Every row gives one point. To make a cloud, some directions were put in groups of two or more. Within a group, all points are equally far from the middle, so they leave a hole (a ring in 2 directions, a hollow ball in 3). The other directions are filled evenly. Then the cloud was stretched, turned, moved and blurred a little. Count the holes, and give their numbers of directions, smallest first.

Cloud:
[[-2.4 -3.5]
 [-3.5  1.7]
 [ 2.9  2.7]
 [-0.6  4.0]
 [-2.5 -3.5]
 [-1.8 -4.0]
 [-1.6  3.6]
 [-1.4  3.7]
 [-1.1  3.8]
 [-0.9  3.9]
 [-3.9  0.5]
 [ 3.9  0.9]
 [ 1.7  3.6]
 [-3.4  2.0]
 [ 2.6 -3.5]]
Holes: 1 (2)

Cloud, 20 rows:
[[ 4.3  0.1  2.2]
 [-0.6  5.8  0.1]
 [-5.0  3.0  1.7]
 [-5.4  2.6  2.0]
 [-4.3  0.8 -1.3]
 [-3.4  2.4  0.6]
 [ 3.9 -0.2 -0.5]
 [-4.1  0.5  3.7]
 [ 0.2  2.1  5.4]
 [ 1.9  5.2  0.5]
 [-2.3 -1.3  0.3]
 [ 0.1 -2.3 -1.1]
 [-5.3  0.3  1.0]
 [ 0.6  2.0  1.7]
 [-2.7  3.7  5.8]
 [-1.0 -3.1 -0.2]
 [ 0.1 -1.5  2.2]
 [-2.8  2.9 -1.2]
 [ 4.0 -0.4  2.4]
 [ 3.1  1.0  6.4]]
Holes: 0

Cloud (55 x 6):
[[-0.4  5.1  3.6 -1.1 -1.5  1.4]
 [-2.5  1.4  3.0  1.7  5.1  4.9]
 [-0.3 -0.1  4.7 -1.8  4.4 -1.3]
 [-1.5  0.1 -4.7 -2.0 -1.5  0.4]
 [-1.4  2.1 -2.2 -1.7  1.4  0.5]
 [ 0.8  2.0 -0.4  5.9  4.3 -0.6]
 [-0.4  4.4  1.0 -2.0 -1.4 -5.1]
 [ 1.7  0.0 -4.8 -1.1 -2.0 -1.9]
 [-0.6  5.3  3.6  2.9 -1.4 -1.9]
 [ 0.7 -3.4  2.2 -0.8 -3.5 -2.0]
 [ 4.0  0.8  1.3 -0.7 -2.6  2.6]
 [ 4.6  2.4  2.7  5.2  1.1 -3.8]
 [ 0.8  2.9 -0.9 -0.7  1.9 -5.4]
 [ 0.3  1.3  3.4  1.4  2.6 -0.5]
 [-3.8 -0.8  0.0  0.1 -2.0  0.8]
 [ 5.9  4.3  2.4 -2.5 -3.9  1.6]
 [-6.2  4.1  0.9  4.5 -5.7 -4.9]
 [ 3.5  5.7 -1.0 -0.5 -3.9 -1.7]
 [ 0.3  6.4  4.9  1.0  0.0  2.1]
 [ 4.3  3.7  3.0 -1.0 -3.6  0.6]
 [ 7.4  3.9  1.8 -0.7 -1.8  1.8]
 [-2.1  1.0  2.5 -2.5  1.9 -2.0]
 [-1.2  0.2 -3.1  1.6  1.7 -1.6]
 [-2.1  5.7 -0.2  0.3  1.6  1.7]
 [-0.7  2.6  2.0 -2.4 -1.3  3.5]
 [ 6.8  3.1  1.8  1.0 -1.4  1.7]
 [-4.5 -0.7 -0.6  0.2  1.1  0.7]
 [ 3.2  3.3  2.8 -5.1 -2.4  4.1]
 [ 0.2 -0.8  4.9  1.4 -2.2 -0.9]
 [ 4.2  1.8 -1.7 -1.9 -0.6 -5.4]
 [-2.5  7.8 -0.6  0.8  1.3 -1.0]
 [ 4.1  1.5  5.8 -2.2 -0.6  2.3]
 [ 4.9  3.0  4.0 -2.6 -1.9  3.2]
 [ 0.0  1.3  9.1  4.7 -1.1  2.2]
 [ 0.1  0.0  1.3 -1.8  1.2  1.2]
 [ 6.3  1.0  3.2  0.0 -1.0  2.8]
 [ 2.7  4.0  6.3 -1.8 -0.7 -2.6]
 [ 2.0  0.9  4.9 -1.3  3.4  0.5]
 [-0.2  6.6  3.9  0.9 -1.2 -2.9]
 [-5.7 -1.1  1.7  0.7  3.9  1.0]
 [ 2.7  2.8  2.7 -2.1  3.7  3.2]
 [ 2.6  2.2 -0.4 -2.8 -2.5 -0.2]
 [-4.4  0.3  3.4  2.0  2.1  1.7]
 [-3.4 -0.7  5.5  0.4 -4.4  0.2]
 [-0.2  5.5 -1.2 -1.4  0.7  2.4]
 [ 2.0 -1.4 -3.4 -2.6 -0.5 -3.7]
 [ 0.2 -0.6  0.5 -1.4  0.4 -2.0]
 [-2.4 -0.6 -3.7  0.6 -1.7  3.0]
 [-7.4  1.7  1.7  1.0 -1.5  4.0]
 [ 4.2  2.1 -0.8  0.7 -2.2 -0.2]
 [-1.4  6.5 -1.0  1.9  1.1  3.7]
 [-1.4 -1.4 -1.8  1.0  0.0  1.8]
 [ 3.7  1.6  3.6 -0.3  1.8 -0.1]
 [ 2.4  4.1  3.6  1.4 -2.2  1.9]
 [ 3.5 -1.9  3.2  2.7  1.9  4.4]]
Holes: 0
